Each point is reached from the start by the listed moves, each made once or not at all, plus a little noise. Say if it took an odd or an even number of moves. Then give how often each move was made.

Moves:
(1): 25, 8, -2, 22, -14
(2): -28, 72, -28, -15, 17
Start: 17, 13, 1, 1, 10
Points:
-10, 84, -32, -16, 28 -> odd (0, 1)
21, 9, 0, 3, 12 -> even (0, 0)
17, 91, -33, 8, 15 -> even (1, 1)

Moves:
(1): 24, -19, -1, -44, -26, -31
(2): 7, 43, 29, -26, 27, -7
(3): -1, -15, 33, -17, -5, 11
(4): 12, 18, 16, -2, -37, 17
(5): 40, -2, 19, -6, 28, 41
(6): -22, 0, -7, -25, 16, 46
Start: 1, -19, -29, 9, 14, 19
Points:
52, -18, 39, -19, -1, 89 -> odd (0, 0, 1, 1, 1, 0)
40, 7, 47, -71, -30, 2 -> even (1, 1, 1, 1, 0, 0)
8, 7, -11, -89, 37, 29 -> odd (1, 1, 0, 0, 0, 1)
7, 22, -2, -16, 44, 8 -> odd (0, 1, 0, 0, 0, 0)
25, 29, 9, -87, -5, 47 -> even (1, 1, 0, 1, 0, 1)

Moves:
(1): 67, -13, -31, -21, -11, 3, -41, 45, -9, 1, -3, -34, 3, -19, 30
(2): 12, 26, 11, -14, 7, -4, 1, 3, -17, -10, 5, -7, 15, 9, -14
(3): 30, -12, 29, -26, -20, 29, 8, 1, 3, 7, 1, -38, -21, 27, 4
(4): -2, -1, 20, 12, -4, 6, -46, 22, 3, -21, 36, -8, -16, -7, -21
(5): -33, -11, -33, -40, -6, 19, -36, -7, -48, 0, 21, 14, -18, 25, 4
(6): -2, 24, -9, -2, -9, 35, -6, 8, 10, 9, -11, -2, 16, -4, -23
(7): 46, -4, -14, 27, 39, 5, 27, -17, 11, -7, 4, -2, -6, 4, -22
(8): -14, -17, -7, -5, 30, -7, 25, 71, -14, 10, -1, -28, -6, -2, -35
(9): -15, -3, 11, 6, 36, -5, -11, -16, 35, 1, -26, -18, 5, 10, 8
(10): 11, 12, -14, 54, -23, 0, 8, 25, -37, 18, 16, -13, -15, 37, 16
(11): 22, -31, -3, -10, 20, 27, 19, -2, 35, 36, 29, -11, 39, 40, -5
(12): -11, 4, 11, -12, -5, 1, -11, 5, 7, 30, -12, 35, -20, 33, -6
Start: 5, 2, -14, 11, 4, 16, 1, -2, -11, -15, -20, -18, -37, -10, -6
Points:
71, -66, 1, -1, 109, 62, 72, 33, 65, 37, -13, -115, -26, 68, -58 -> odd (0, 0, 1, 0, 0, 0, 1, 1, 1, 0, 1, 0)
78, 9, -56, 26, 38, 36, -111, 55, -64, -3, 21, -51, -88, 83, -9 -> even (1, 1, 0, 1, 1, 0, 1, 0, 1, 1, 0, 1)
86, 42, -5, 54, 35, 73, 31, 3, 2, 0, -36, -94, -42, 69, -37 -> even (0, 1, 1, 0, 0, 1, 1, 0, 1, 1, 0, 0)
